Each row is a point. Each table stands for the endless flat space through its points: a line for two points, a plane for three, and so on. The two share one point or none. Which?

First (2 x 3):
0:  22   2 -14
1:  24   3 -22
Second, 2 rows:
0:  24  -7 -14
1:  26 -11 -18
They share: 20  1 -6

First, 2 rows:
0: -24  21 -27  30
1: -19  31 -27  35
Second:
0: -38   9 -47  47
1: -22  -3 -42  24
2: -34  -3 -12   3
They share: -34   1 -27  20

First:
0: -16  33  26   0 -16   3
1: -17  30  35   5 -21   2
Second:
0: -18  26  19 -12   3   5
1: -33  32   7  12 -24  -4
They share: no point

First, 3 rows:
0: -15 -11 -11  -2  12 -39  26  25  29
1: -24 -10  -4  19  -5 -47 -13  18  28
2: -15  -7  -1  -2  16 -59   8   9  25
Second:
0: -24  -7 -20   2   2 -41  22  28  15
1: -30 -16 -11  -4   8 -17  -5  13  36
They share: no point

First (2 x 11):
0: -43  45 -40  39  -3 -15 -17 -10 -27  35 -11
1: -51  53 -44  41 -10 -21 -13  -6 -36  34 -15
Second (3 x 11):
0:  -8  20 -46  20  21   9 -44   1 -56  37 -15
1: -14  16 -26  38 -11  25 -38  -5 -50  11 -15
2: -21  32 -46  25  21  -1 -37  -8 -41  40 -15
They share: no point

First:
0:  60  38  66 -37 -66  22 -27  37 -33  22  14 -30
1:  15  68  69  11 -16  36 -72 -16  27   7  -3  22
2:  19  14  13  -5 -18   2 -24  20 -15   1  -1 -32
3:  78  32  39 -43 -39  25 -18  40 -27   4 -13 -33
Second:
0:  13  12   5 -30 -28  17   4  42  -4  21 -22 -10
1:  43  17  40  -5 -38  -8 -36  22 -29  -4  23 -30
They share: no point

First:
0: -49   2  47 -16   5 -10  29  11   1 -27 -40  56 -23  29
1: -23  53  39 -18  35  -3  37 -10 -48 -25 -21  24  -3  -9
2: -15  41  25 -14  25  -7  21  -8 -30 -39 -19   8   7  -3
Second, 4 rows:
0: -33  24  40   2  21 -10  49  35  20 -32 -55  43 -18  24
1: -46  15  30 -10  41 -26  56  23  -1 -27 -37  35 -45   4
2: -23  11  48  -8 -12   2  -1   4  24 -47 -37  38  33  35
3: -84 -31  44 -44  47 -65  30 -29  15 -24   2  51 -33 -33
They share: no point

First:
0:  -6  -4 -22 -13  -1  -9  -3  -9  27 -16   3  26 -22 -19 -39 -53 -18  28
1:  -1  36  23 -63  34   6 -38 -24  47  -6 -37  -9 -57 -59 -29  -8  17 -12
Second:
0: -34  57  -1 -42  -5 -24 -11 -15  53 -21 -22  -9 -24 -77  -5 -53  11   0
1: -22  14 -10 -47  15 -19 -21 -25  43   6 -33  -6 -44 -43 -31 -49 -24  16
2:  22   6  12 -27  10  35  -6  -9  35 -18  -4   5 -23  -7 -46  -2  10  -1
3:  22  23   9  -8   3  22  -7   5  25 -51  24  41 -16 -33 -33 -13  41   0
They share:  -4  12  -4 -33  13  -3 -17 -15  35 -12 -13  12 -36 -35 -35 -35  -4  12

First:
0: -18   5  35   3 -20   9   6   0  15  -9 -11  45 -14 -13   4 -12 -21  12  -8 -13  -6  18 -32   3
1: -53  15  40 -12 -10  49 -39 -10  40 -39  -6  20  -9  37  34 -42 -16  47 -38  -3   9  43 -32  53
Second (2 x 24):
0: -59   9  58 -12 -25  55 -30  14  31 -30 -12  26 -36  34  -2  -3 -10  32   1   3  24  10 -44  17
1: -23   9  30   0 -13  15  -6 -10  23 -18  -8  38  -4  -2  22 -31 -22  24 -27 -13  -8  34 -28  25
They share: -32   9  37  -3 -16  25 -12  -4  25 -21  -9  35 -12   7  16 -24 -19  26 -20  -9   0  28 -32  23
